Each row of a before or after table is a point. One or more steps were done to the points. Then noise was added and the rows were shuffled. The steps act on columns, c1 being the first. What was done? A step turns or swaps two columns, mirrors them in a line or flattens them onto one, adds a multiple of one to another, or multiplies or shifts one. Angles are multiples of 10 degrees, from the lower column toward the higher: turns from -170 to 170, lines from 10 to 170 but not 90. Use the fewest steps. Two steps may share a column if one is a turn and the other turns, adds or multiplies; they go together, in the order done. Otherwise the lowest column goes first.

Before (10 x 2):
[[ 0.47  0.21]
 [ 0.46  0.32]
 [-0.06 -0.48]
 [ 0.88  0.37]
 [ 0.28 -0.04]
 [ 0.64 -0.11]
 [-0.07 -0.11]
 [ 0.34  0.14]
 [ 0.68 -0.11]
 [-0.37  0.09]]
After (10 x 2):
[[ 0.13  0.35]
 [-0.02  0.29]
 [ 0.22  0.43]
 [ 0.29  0.51]
 [-0.09  0.70]
 [-0.14  0.67]
 [-0.49 -0.06]
 [ 0.09 -0.38]
 [ 0.37  0.90]
 [-0.11 -0.08]]
Steps: swap c1 and c2

Before (14 x 4):
[[-0.53  0.41 -0.21 -0.38]
 [-0.06 -0.03  0.26  0.23]
 [-1.21  0.25 -0.43 -0.37]
 [ 0.34 -0.41  0.10 -0.07]
 [ 0.61 -0.16  0.33 -0.19]
 [-0.52 -0.03 -0.68  0.01]
 [-0.76  0.11 -0.72 -0.38]
 [ 0.17 -0.28 -0.09 -0.30]
 [ 0.04 -0.22  0.13  0.09]
 [ 0.72 -0.09 -0.02  0.25]
 [ 0.09 -0.39  0.17  0.19]
 [ 0.56  0.21  0.31  0.19]
 [-0.75 -0.45 -0.81 -0.83]
 [ 0.31 -0.01  0.40 -0.04]]
After (14 x 4):
[[-1.70  0.33 -0.17  0.07]
 [-0.11 -0.55  0.07 -0.08]
 [-0.55 -0.05  0.14 -0.10]
 [-1.25  0.11 -0.37  0.14]
 [ 0.05  0.30  0.17 -0.07]
 [-0.38 -0.56  0.04 -0.03]
 [-0.35 -0.37  0.05 -0.02]
 [ 0.18 -0.13 -0.12  0.09]
 [-1.03 -0.06 -0.50  0.28]
 [-0.48 -0.30  0.07 -0.04]
 [-1.03  0.52  0.05  0.02]
 [-1.22 -0.52 -0.28  0.17]
 [-0.17 -0.03  0.32 -0.17]
 [ 0.11 -0.20  0.34 -0.19]]
Steps: shift c1 by -0.50; multiply c2 by 1.3; flatten c3 and c4 onto the line at 150 degrees

Before (14 x 8):
[[ 0.00  0.07 -0.06  0.70 -0.05  0.12  0.67  0.28]
 [ 0.57  0.17 -0.46  0.26  0.08  0.64 -0.48  0.21]
 [ 0.34  0.07  0.58  0.47  0.25  0.28  0.05 -0.29]
 [-0.04  0.04  0.30 -0.20 -0.13  0.07  0.67  0.55]
 [ 0.62  0.00  0.73 -0.27  0.07  0.34 -0.25  0.50]
 [ 0.22 -0.45  0.62 -0.31 -0.26  0.30  0.33 -0.01]
 [-0.54 -0.62  0.10 -0.12 -0.50 -0.28  0.32  0.09]
 [-0.36 -0.59  0.40 -0.41  0.52  0.02 -0.25 -0.14]
 [ 0.01  0.26 -0.08  0.20 -0.34  0.62  0.33  0.79]
 [-0.13  0.07  0.33 -0.18  0.45  0.01  0.48 -0.41]
 [-0.49  0.38 -0.50 -0.61  0.16  0.23  0.35  0.16]
 [ 0.38 -0.07 -0.09  0.17  0.13  0.08  0.32  0.33]
 [-0.48 -0.23  0.16  0.34  0.38  0.35  1.06  0.21]
 [-0.58 -0.54  0.10 -0.06  0.19  1.16  0.57 -0.02]]
After (14 x 8):
[[-0.23 -0.49 -0.29  0.89  0.24  0.21 -0.69  0.39]
 [ 0.08 -0.04 -0.15  0.37 -0.18 -0.05 -0.87  0.23]
 [ 0.18  0.56 -0.70 -0.55 -0.03 -0.36 -0.10  0.22]
 [-0.06  0.41 -0.07  0.28 -0.09 -0.08 -0.29  0.33]
 [-0.65 -0.51  0.33  0.34 -0.46  0.07 -0.01 -0.19]
 [-0.46  0.22 -0.17  0.41 -0.20  0.68  0.18 -0.14]
 [-0.56 -0.59 -1.11  0.56  0.17  0.28 -0.18  0.08]
 [ 0.05  0.37 -0.16 -0.11  0.35  0.62 -0.41 -0.13]
 [-0.61 -0.40  0.04 -0.11  0.51  0.41  0.48  0.15]
 [ 0.26  0.02 -0.61  0.30 -0.69  0.01 -0.30  0.50]
 [-0.01  0.63 -0.20 -0.15 -0.17  0.76  0.35  0.44]
 [ 0.01 -0.04 -0.03  0.72 -0.39  0.28 -0.06  0.41]
 [ 0.05 -0.12  0.01  0.49  0.59  0.32  0.02 -0.13]
 [ 0.38 -0.51 -0.33  0.52  0.11 -0.46  0.44  0.20]]
Steps: swap c1 and c2; turn c3 and c6 by 80 degrees; turn c4 and c7 by -110 degrees; turn c5 and c8 by 30 degrees

Before (9 x 11):
[[ 0.44  0.16  0.54 -0.50  0.12  0.15  0.21 -0.03  0.25 -0.02  0.31]
 [ 0.02 -0.75 -0.04  0.78  0.27  0.47 -0.08 -0.23  0.13  0.69  0.34]
 [ 0.20 -0.22  0.40 -0.07 -0.48 -0.23  0.10 -0.17  0.20 -0.17 -0.17]
 [ 0.28  0.21  0.28 -0.64 -0.48  0.27  0.21 -0.60 -0.27 -0.12 -0.21]
 [-0.13 -0.04 -0.84  0.56 -0.14  0.87 -0.66  0.99 -0.48 -0.43 -0.30]
 [ 0.36  0.44  0.11  0.11 -0.18 -0.17  0.04 -0.35 -0.05  0.00  0.32]
 [ 0.35  0.22  0.32 -0.34  0.30  0.21 -0.24 -0.43  0.61 -0.39 -0.56]
 [-0.53 -0.55 -0.80  0.49  0.11  0.10 -0.05  0.25  0.32  0.56  0.00]
 [-0.40 -0.09  0.07  0.11 -0.13  0.08  0.34 -0.36  0.11 -0.48  0.09]]
After (9 x 11):
[[ 0.08  0.47 -0.03 -0.83 -0.60  0.64  0.09 -0.24  0.16  0.23  0.24]
 [-0.41  0.42  0.40  0.13  0.32 -0.27  0.21 -0.18  0.17 -0.11  0.12]
 [ 0.68  0.44 -0.79 -0.39 -0.38  0.23 -0.25  0.23  0.35  0.09  0.33]
 [-0.36 -0.19  0.54  0.20 -0.02  0.11  0.21  0.00  0.25  0.09 -0.53]
 [ 0.20 -0.27  0.12 -0.31  0.40 -0.14  0.28 -0.35 -0.03 -0.02 -0.14]
 [-0.16  0.06  0.28  0.65  0.49  0.21  0.60 -0.60 -0.28  0.08 -0.29]
 [ 1.15  0.11 -0.85 -0.24  0.11  0.65 -1.34  1.01 -0.50  0.20  0.60]
 [-0.14 -0.34  0.34  0.61 -0.16  0.09  0.06 -0.44  0.63  0.01  0.18]
 [-0.49  0.17  0.08 -0.15  0.05 -0.10  0.62 -0.36  0.11 -0.02 -0.01]]
Steps: add -1.5 times c3 to c1; turn c2 and c5 by 150 degrees; turn c4 and c11 by 140 degrees; flatten c6 and c10 onto the line at 20 degrees; add -0.7 times c8 to c7
